Every row gives one point. Any point is a mix of the corners, with weights that add up to 1. It lies inside the corners' shape when no weight is negative. Say inside or outside, and name the corners with a negative weight.
(in the rows, 128 means zero)

Corners:
(1): [110 131 116]
(2): [ 93 111 244]
(3): [116 201  95]
(4): [148 125 121]
Points:
[111 140 164] => inside
[129 114 165] => outside (3)
[ 97 116 227] => inside
[112 132 122] => inside
[125 107 169] => outside (3)
[103 186 124] => outside (4)
[114 102 173] => outside (3)

Corners:
(1): [192 137 117 158  61 166 172  94  95]
(2): [142 145 125 166 190 136  92 109 128]
(3): [127 197 179 166  45  87 135  91 110]
(4): [121  97 108  78 196 110  31 193  89]
(5): [181 219 177 149  68 160 128 102 184]
(6): [ 88  97  85 120 183 110  75 192 186]
(7): [111 107  53  75 165  84  46 117 131]
(8): [ 97 135 126  97 179 157 118 132 144]
(9): [159  99 178 170  62 178 137  63 137]
(10): [192 165 203 158  84  80 183  86 144]
Points:
[161 116 119 164 136 167 155  90 200] => outside (3, 4)
[128 132 122 119 141 143 118 126 132] => inside
[136 144 141 143 123 152 118 132 123] => outside (7, 10)
[156 153 137 130 108 119 114  86 122] => outside (6)
[114 115  89 108 156 106  77 140 148] => inside
[150  52  80 114 162 108  75 143  96] => outside (3, 5, 8)
[159 148 139 128 115 126 108  94 106] => outside (6)

Corners:
(1): [135 152 113 151  90 168 211  84 112 150 187  59 139 101 154  82 181 136]
(2): [ 81 126 119  74 130 153 127  90 181  84 150 107 163 137 145  49  47 107]
(3): [111 158  65 132 146 149 217 117  56 202 108 136 120 141 168 116 185 126]
(4): [182 124 159  26 132 151  96 113 204  72  81 161 122 201  75  98  98 113]
(5): [113 114 144 158 109 191 225  89 102 155 159 185 103  86 168 123 134 110]
(6): [164 152 175 113 217 106 133 139 184 160  85 146  94 135  60  87 119 147]
(7): [120 141  73 185 110 106 206  59 128 151 178 140 135 170 176 155 135 104]
(8): [ 87 221  99 185  83 145 201 132  83 129 147 141 121  95 179 149 169 196]
(9): [172 130 197  92 142 100 115 154 133  72  43  98 101 179  73  95  60  54]
(10): [178  75 159  71 124  52 109 170 177  91  73 149  43 162  90  44 104 131]
(11): [175 154 199 115 159  79  66 108 112 150  81 153 113 138 173  57 144 137]
(12): [ 80 126 129 149  46 140 215 120 128 170 151 153 220 115 152 102 124 133]
(13): [239 135 170 124 171  82 120 155  75 140 147 163 135 139 147  79 105 195]
(14): [154  76 153 103 203  80  93 129 152  39  49 145 112 141 105  92 136 137]
(15): [120  79 213  87 170  92  76  98 117 111  90 113  65 170  67 115 101 159]
(16): [156  83 106 149 102 190 127 119 164 128  81  96 161 118 159 110  71 134]
(17): [ 95 123  64  82  64 149 118 115 155 147 157 115 185  75 120 138  91  75]
(18): [141 168 116 130 106 100 239  46  86 154 106 135 151  79 147 119 120 166]
(19): [131 159  76 179  87 170 164  60  77 130 132 165 111 123  87  85 143 128]
Points:
[180 168 139 159 143 131 164 102  92 140 102 139 109 131 151 107 157 137] => outside (2, 10, 12, 15, 17)
[139 138 133 140 127 127 162 101 112 137 114 138 129 131 133 122 133 132] => outside (2, 10)
[174 128 155 126 120 114 149 133 155 126  95 133 149 111 153 112 109 139] => outside (2, 3, 15, 19)
[161 165 166 122 144 115 157 162  68 147 111 182  73 125 106 102 191 164] => outside (2, 7, 16, 18)
[130 144 128 120 137 123 155  95 121 123 125 143 128 141 124 105 132 124] => outside (10, 16)
[146 113 104 112 117 136 166 112 139 133 127 139 151 126 127  92 113 104] => outside (8, 11, 15)

Corners:
(1): [126  81 100 129 107 133 139 164 173 146  72 135 114  91 152 107 171 164
 131 128]
(2): [ 97 150 153 143 119 133  92 109 193  92 181 184 124  71 155 182 103 108
  96 108]
(3): [101 177 157 249 136 151 130  83 190 134 141 106 116 139 143 119 149 150
 109 177]
(4): [136 144 107 102 136  99 119 125 104  73 105  10  95 153 180 118 108 109
 179 149]
(5): [128 142 166 137 120 115  78 201 140 151 156 118 138 102 123 108 116 126
 131 131]
(6): [153 144 100 236 125 101 220 149 117 109 173 108 179 143 131  94  85 129
 136 140]
(7): [ 90 144 145 127 134 108 111 122 129 223 148  91  98 169 130 162 132 121
  88 119]
(8): [ 93 141 101 140 121 158 100 103 167 146 178 117  88 192 121 109 154 105
 148 105]
(9): [140 111 140 152 103  84 158 129 172  62 128 128 135 142  76 109 101 107
  58 116]
(10): [102 139 141  87 137 136  66 164 129 162 152 178  98 198  34 172 214 113
 120 161]
(11): [ 91 129 134 164 116  72 134  82 153  75  63  92 184 144 111  82 122 150
 103 155]
(12): [ 52  87 121  87  55 111 125 145 200 166 119  84 141 161 120 122 156 118
 128 156]
(13): [145 107 132 217  85 196  98 129 134 128 113 114 103 139  96 156 136 102
 139 120]
(14): [148  81 141 152 144 119 110 109 164 106 100 145 131 101 134 146  62 203
 171 123]
(15): [191 160 159 136  87 110 104 116 120  93 108 145 151 123 157 132  98 186
  87 122]
(16): [108 131 149 122 143 167 170 128 109 112 101 151 119 142  69  94 118  87
  81 170]
(17): [178 128 178 128 148 131  78  65  85 109 198 127  89 130 119 122 113 131
  70 111]
(18): [121 117 188  57 172 120 140  92 176 101 100 183 134 167 103 115 156 110
  92 131]
(19): [ 83 126 169  65 133 129 110 161 126 129 165 112  94 152  87 175 172 136
 141  84]
(20): [114 170 166  86 113  75 166 133 180 121 159 140 130  96  76 150 117  97
 137 117]
(21): [210 160  97 186 176 165 118 152 122 116 143 134 196 154  96 101 144 152
  85 147]
Points:
[128 132 131 133 124 125 117 126 142 118 134 110 118 141 127 121 131 127
 126 129] => inside
[116 128 147 131 119 119 123 123 151 122 135 127 119 136 113 130 127 124
 116 129] => outside (21)
[122 135 145 130 121 135 114 130 148 132 109 119 126 145 113 128 143 135
 128 139] => outside (2, 6, 9, 17)
[128  96 143  97 124 127 107  99 169 103 115 101 136 132  97 103  84  70
  87 121] => outside (1, 3, 6, 10, 15, 19)
[155 153 143 169 152 142 118  97 140  97 125 116 130 134 129 113 105 129
 106 139] => outside (1, 6, 10, 12, 19)
[128 132 139 147 119 126 136 129 150 124 138 119 128 130 124 124 120 128
 121 130] => outside (10, 11)
[174  98 131 145 128 119 119 131 104 113 107 110 149 148 118 102 111 146
  93 145] => outside (2, 3, 8, 19, 20)

Corners:
(1): [ 69  86 162  89 166 122  88  61 139  81  96 152 153 122 158  61 211 112
  81 163]
(2): [187 114 140  92  90 124 134  72 148  96  97 173  95 148  92  74  91 109
 103 110]
(3): [145 143 127  60 183 211 141 117 164 116 123 162  94 159 147 146 180 130
  96 175]
(4): [167 166 162 172 169 206  58 156 180 126 180 163  69 145 118  49 189 125
  90 176]
(5): [ 83  96 149 109 186  98 194  80  86  92  79 168  41 159 136 145 100 110
 162 125]
(6): [102 148 175 139 143 167 120 176 111 143 131 110  78 115  96 132 176 182
 120  78]
(7): [ 71 139 107  85 134 135  49 163 158  90 127  92 101 163 116 149 203  67
 192 137]
(8): [142 182 198 118 119  71  66 193 101 187 111  66  98 150 122  83 147 179
 148 161]
(9): [ 73  41 105 148 117 102  85  83 157 166 120 177 118  80 127  74  64 117
 129 141]
(10): [ 54  75 206 110 149 178 160  89  83 144 138 174 170 119  73  44 121  65
  96  61]
(11): [142 117  81 152  76  99 124 134  47  87 104  36 102 177 178 182 137 102
 167 164]
(12): [106  65 123 174 162 141  59  85 181  84 111 145 187 172 164 151  89 171
 130  96]
(13): [ 67 160 102 177 177 129  88  78 112 112 158 103 112 195 143 150 148 195
 210 170]
(14): [ 59  44 101  54  88 128 103  45 148 124  62 104  62 205 123 104 186  75
 125 135]
(15): [178  97 181 138 103  98 124 173 159 198 154  85 126 110 179  24 137 145
 160 131]
(16): [147 116  35 233 164  85 185 218 136 115 188 187  80 187 117  94  85 223
 203 199]
(17): [192 107 158 113 179 122 115  62 124 129 165  95 134 148 106 172 148 149
 105 111]
(18): [ 70 102 104  96 123  80 195  81  95 173 187 114 148 140 149  60 128  42
 107  78]
(19): [ 76 150 153 164 170 151 105 126 166 132 125  79 155 126 128 187 193  82
 144 140]
(20): [ 98  76 137 124 155  77 129  60  78 189 104  44 180  89 144  53  85 104
 138  78]
(21): [ 91  97 218  20 208 135 139  63 161  69 138  63  71  74  87 148  99  67
  98 164]
Points:
[115 110 153 112 117 108 126 113 109 153 130  79 106 129 133  98 135  91
 141 120] => outside (1, 3, 12, 16)
[ 66 141 148 126 178 120 135 139  92 104 126  84 127 143 134 149 149 127
 159 134] => outside (2, 4, 9, 14, 15, 17)
[121 136 115 145 126 129  93 133 138 139 129 104 125 165 150  88 173 135
 145 143] => outside (5, 9, 10, 17, 21)
[118 131 173 137 162 133 122 128 144 116 157 142 121 145 112  90 142 129
 128 116] => outside (3, 9, 11, 14, 20)
[109 109 148 109 139 133 118 101 120 121 120 108 117 137 132 117 143 105
 124 128] => outside (16)
[128 131 145 134 155 147 103 130 144 126 143 131  98 147 124  96 151 131
 126 152] => inside
[ 92 102 138 121 147 103 114  90 125 120 125 107 124 145 131 115 133 114
 147 135] => outside (3, 4, 6)
[ 95  98 138 113 146 121 113  94 129 130 115 107 120 136 131 106 141 109
 132 127] => inside
[121 163 152 137 142 143 158 180 115 150 141 123 119 129 134  88 182 100
 127 128] => outside (9, 12, 13, 14, 17, 21)

Corners:
(1): [187 110 202 167 161  85 181  99 170  89 148  91 107 201  52 122 158 185
 205 103]
(2): [ 68 151 165 176 170  79 151 212  83 151 144 195 166 168 122 203  78 126
  89 124]
(3): [200 197 111  83 112  98  77 111 200 122 125 100 168 137 133 203 105  85
 169 173]
(4): [109 116 114  69 184 111  90 161 184  94 219 204 117 155 139 128 162 158
 142  88]
(5): [170 135  85 144 162 147  50 137 133 172 159 210  82 196  95 179 137 117
 163  67]
(6): [142 191 187 137 139 151  70 110 165 151 106 114  79  82  69 103  69 137
 127 189]
(7): [104 118 148  87 120 149 192 174 185 128 123 189 137 143 104 178  85 126
  67 154]
(8): [ 94 139 152 134 115 137  89 134 192 115  67  56 132 134 159 157  73  98
 122 117]
(9): [136 113  99  70 100  81 197 189 120 105 135 190  83  74 149  97 137 156
 113  95]
(10): [ 75 179  78  88 115  84 168 200 119  83  91  84  89 188  94 124 109  93
  78 191]
(11): [116 192 185 163 144 184  92 145  90 149 113  56  84  84 101 233 122 112
 192 180]
(12): [ 76 220 153 149 163 132  95 142 183 123  81 147  62 100 180 134 178 153
 119 163]
(13): [ 95 203  43  73 168 178 183 153 112 155 153 134 113  80 163 158 101  47
 130 141]
(14): [ 95 114 195 202  73 177 127 109 142 167  93 101 181  95  52 139  66 177
 136 165]
(15): [164 178 153 101 108  85 146 113  84 171 151 120 115  89 205 174 143  57
 127 181]
(16): [ 98 184 182 117  78 128 184 196 113 156  68  96 140 183 173 168  72 129
 155 199]
(17): [131 121 134  99 193 152  79 193 173 160 176 103 169 123  94 151 142 124
  95 122]
(18): [175  88 155 179  87 113 170 207 207  75 175 168 155 211 143 189  72 178
 171 158]
(19): [170  94 194 196  90 155 116 147 139 135 135 159 219 158  24 132  72  77
 170  85]
(20): [170 204 152 104  71 105  88  96 149 107 149  65 161 108 138 117 113 107
  94  79]
(21): [134 154  70 122 169 172 145 136  79  96 119 186 161 132 143 121  99 116
 115  92]
Points:
[122 131 158 127 135 101 135 174 159 112 130 140 139 152 139 166 140 145
 136 148] => outside (5, 6, 13, 20)
[136 148 140 137 119 120 124 151 152 128 129 142 137 148 125 141 107 130
 139 134] => outside (7, 11)
[112 176 135 118 145 120 107 134 130 136 113 103 105 120 139 148 117 117
 127 140] => outside (7, 18, 19)
[132 164 154 149 123 126 123 140 138 128 120 121 131 150 118 158 105 123
 152 142] => outside (7, 9, 17)
[135 156 135 113 123 133 123 141 153 125 135 123 127 128 122 143 111 118
 135 138] => outside (2)
[124 156 154 144 120 135 134 145 138 139 110 118 133 129 113 156  97 121
 129 147] => outside (4)
[162 156 154 132 135  60  38 104 181 114 144 116 117 147 100 101 165 141
 131  84] => outside (7, 11, 13, 16, 18, 21)

Corners:
(1): [236  91 136 175 163 159 175 111 136 110  88  57 118 108 210  85 100  71
  64 203]
(2): [151 150 114  85 120 120 170 117 116 132 208 106 108 216  66 137 162  90
 150 160]
(3): [102  84 105  84  44 118 106  97 192  88 126 174  40  90 107 134 118 111
  35 167]
(4): [136 121 188 115  56  93 131 157 105 108  80 145  95  32 218 134 125  93
 127 160]
(5): [191 216 112  90 168 142 150 161 162 110 160 148 219 154  79 132 172 133
 156  77]
(6): [ 96 129  26 148 128  98 200 162  68 127 101 157 140 116 178  79 132 154
  82 136]
(7): [146 139 131 111 149 156  61 121 104  60 134 133 114 143 148 185 121 150
 237  73]
(8): [122 117 189 116 196 166  99 166 145 171 109  93 100  36 161 114 111 147
 172 138]
(9): [131 123 125 156 125  58 120 127 149 158  66 128 130 156  73 154 132 148
 130 148]
(10): [226 117 171 213 115 183 187 176 127 118 111 162 158 112  97  87 145  72
 135 122]
(11): [101  51 227 105 148 108  81  93 111 126 128  83  77 128 151 171 141 135
 109 116]
(12): [156 220 137 125 135  93 156 246 116 140 131 174  85 180  70 189 111 123
 158 113]
(13): [130  54 105 121 162 133 118  40 134 115 164 128  51  94 170 163  77 166
  62 175]
(14): [114 166 149 190 194 152 121 165 159 128 179  51 207 129  80 173 138  81
 106 176]
(15): [163  65 122 149 146 136 137  93  62 119  93 100 144  15 155  87  75  67
  49 161]
(16): [124  72 103  96  94 172 142 110 176 107 156  88  87  63 118 157 126 142
 138  48]
(17): [125 139 219 126 147 111 108 136 133  35 127 101  93  64 133 127  58 206
 181 151]
(18): [123  98 119  92 166  95 126 168 147  92 165 158 179 203  90 189 105 131
 173  88]
(19): [151  84 162 126 135  84  43  93 195  38 164  95  63  82 113 132 101 159
 142 119]
(20): [216 138 246 123  42 132  46 106 168  69 167  76  90 187 149 145  91 225
 157 152]
(21): [204  82 167 160  70 176 166 165  87  91 150  94 123  84 147 123 168 158
  93 181]
Points:
[161  97 139 153 146 131 133 128 131 131 141  91 117 129 125 131 114 128
 102 154] => outside (3, 4, 5, 7, 17)
[177 130 172 134 126 137 113 160 117  74 122 129 114 120 138 125 107 163
 149 125] => outside (2, 4, 9, 13, 14, 16)
[151 120 143 126 135 133 110 129 132 103 128 117 112 121 135 147 117 136
 148 129] => inside
[168 111 163 139 123 150 136 137 132 114 135 111 122 115 125 141 130 119
 121 142] => outside (6, 19)
[131 193 136  93 132  96  96 152 166  95 160 145 130 164 102 165 121 167
 175 128] => outside (1, 10, 11, 15, 16, 21)
[152 108 142 120 121 124 126 128 131 100 138 119 105 113 131 136 119 133
 131 131] => outside (14)
[147 137 140 127 136 132 132 140 141 112 150 109 137 123 114 144 133 118
 130 134] => inside
[149 128 141 122 130 129 138 149 141 112 137 127 127 137 120 148 128 135
 137 129] => outside (15, 19)

Corners:
(1): [112  79 185 202 104 178 158 173 161 142 132 172 108  78 118  59  88 137
 135  72]
(2): [188  60 122 130 120 138 194 207  59  90 122 137 103  89 101 136 110 131
 163  90]
(3): [ 98 101 165 163 139 137 114 137  88  77 148 160  97 213 114 185 109 223
 164  95]
(4): [144 149 118  78 121 104 118 110 190 149 111  90 109 187  75 112  71 203
 130 122]
(5): [249  81  90 149 169 143 139 174 165 109  86  80 101 117 114 142 141 154
 111 131]
(6): [143 145  89 127 185 145 145  97 111 129 181 104 134  73 169 134  93 117
 104 137]
(7): [104  84 167 110 103 104 110 138 111 116  78 136  87 185 143 136  43 111
 150 187]
(8): [126 210  93 146 154  46 107 121 157  89  78 123 106 158 155 113 153 121
 187 137]
(9): [155 126  83 213 106 130 163 183 158  84 119  70 219 153 145 187 138  87
 194  46]
(10): [119  99 141 130 112 157  95  98 186 116  93  93 183 165 214 109 112 191
 177 100]
(11): [135 124  88 189 132 100 172 190 148 153 114 164 156 143 185 143 136 116
 141 127]
(12): [113 114 165 114 177 130  40 154 142 122  80 164 157 126 103 164 100 156
 116 173]
(13): [137 180 139 137 137 100 154  92 153 143  86 142  89  97 134 197 168  71
 127 192]
(14): [172  37  72  96 136 245 150 174  58  95 136 154  95 117  70  85 167  91
 154 159]
(15): [121  79 129 118 126 121 133 118 114 123 133 112 153 120 122 108 150 149
  96 124]
(16): [147 196 170 117 114 112 127 119 146 128 105  78 143 145 184 104 136 172
 128 137]
(17): [131 116 148 102 167 115  38 145 144 205 150 173  79  92  95 133 146 136
  98 110]
(18): [179 157 215  78 121  88 217 157 181 144 208 121  65  83 110  38 112 120
  88  81]
(19): [ 62  81 157  89 150 148 126 149 160 139 138  58 115  97 197 149 108 188
  93  86]
(20): [111 112 165 131 139  91  76 184 177 139 143  46 123 133  82 170 128 192
 175 200]
(21): [153 128 153 115 175  86 148 152 141 162  77  82 130 138 104 145 134 105
 159 161]
Points:
[136 118 137 138 124 123 131 151 142 121 114 126 121 143 132 137 123 146
 143 124] => outside (6, 21)
[150 132 128 126 135 112 130 141 132 114 125 123 119 137 124 133 129 137
 142 131] => outside (1, 19, 21)
[122 117 139 126 140 123 124 145 133 131 135 117 131 126 135 125 113 147
 136 127] => outside (5, 13)
[141 121 135 144 142 126 137 151 141 124 124 117 126 117 136 138 138 136
 141 121] => outside (4, 7)
[141 117 138 133 132 133 141 143 134 133 131 140 108 114 125 139 124 123
 119 120] => outside (8, 10, 20, 21)
